Rows are points. Each copy is the shape, with its points in the same order, turned, moved and blurred by noise. Some copies are also mirrored. Which?

Shape (6 x 2):
[[  8  58]
 [  0  33]
 [-25 -60]
 [  8  -6]
 [ -2 -18]
 [ 19 -33]]
Copy 1, 6 rows:
[[-49 -25]
 [-24 -17]
 [ 54  33]
 [  9  -8]
 [ 28  -5]
 [ 46 -15]]
Copy 1 is: mirrored
Copy 2 (6 x 2):
[[ 45  42]
 [ 27  28]
 [-49 -39]
 [ 16 -10]
 [ -5 -18]
 [  7 -41]]
Copy 2 is: only turned

Shape, 9 rows:
[[-13   7 -32]
 [  0 -41  32]
 [  2  10  26]
 [ -6 -35   6]
 [ 11  42  18]
 [  7 -38 -23]
 [ -3  -5  18]
 [ 35  11 -27]
 [-12 -10  -9]]
Copy 1:
[[ -6  33 -31]
 [ 12 -44 -12]
 [-16  -2  15]
 [ 15 -22 -22]
 [-29  18  33]
 [ 27  -2 -34]
 [ -8  -9   0]
 [ 21  41   5]
 [ -4  11 -22]]
Copy 1 is: only turned
Copy 2 (9 x 3):
[[  5  31 -24]
 [ 30 -37  14]
 [ -8  -4  23]
 [ 29 -18  -6]
 [-37  13  26]
 [ 23 -14 -36]
 [  6  -7  13]
 [-32   1 -34]
 [ 16   9  -8]]
Copy 2 is: mirrored
Copy 3, 9 rows:
[[-21 -23  18]
 [ -6  13 -53]
 [  5  30  -8]
 [-14  -7 -40]
 [ 15  34  22]
 [  2 -34 -29]
 [  3  16 -13]
 [ 32 -20  15]
 [-17  -9  -5]]
Copy 3 is: mirrored
Copy 4:
[[  8 -29 -22]
 [-60  11   5]
 [-11  -1  28]
 [-41  -4 -13]
 [ 21   2  35]
 [-27   1 -42]
 [-23  -2  12]
 [ 28  14 -22]
 [-18 -18 -11]]
Copy 4 is: mirrored

Shape:
[[  5  11  19   9 -37  -9]
 [ -8  10  27   1   4  16]
 [  0 -14   3  31  22 -10]
 [-26   0  -5  39  14  30]
 [-10   0 -20  16  -3  31]
 [-33  30  23  33 -33  14]
 [-23 -12 -25  28 -30  18]
 [  3 -23 -11   3 -29  32]
 [ 25  -8  27  32 -31 -10]
 [ 18  21 -16 -15  17  -3]
 [ 24  38  -2  -7  28  10]
 [ 24  39  12  34  15  -3]]
Copy 1 (12 x 6):
[[-17  -6   2  15 -18 -43]
 [  4   8  13  13 -17   2]
 [ -8 -32  19   9  17   9]
 [-16 -13  -6  38   3  34]
 [ -4 -13 -31  25  -1  13]
 [-39  15   1  51 -20 -13]
 [-36 -23 -37  23  -6   1]
 [ -6 -27 -37   8 -29  -5]
 [-12 -39  18  22 -20 -41]
 [ 27   5 -10   0  25 -17]
 [ 41  12   3  21  22 -12]
 [ 18  -8  23  46  22 -22]]
Copy 1 is: only turned
Copy 2:
[[ -4  18 -20  20  28   5]
 [ 11   9   5  24 -18   7]
 [-14 -33   5  15 -12  14]
 [-29  -8   1  17 -44 -11]
 [-14  -1  -4   2 -20 -28]
 [-35  45 -14  33  -9   3]
 [-37   8 -23 -12 -10 -21]
 [  7   6 -34 -10 -13 -24]
 [ -2 -12 -39  35  21  15]
 [ 24 -15  31  12  10 -18]
 [ 20  -7  34  36   4 -23]
 [-11  -8  18  60   8  -9]]
Copy 2 is: mirrored
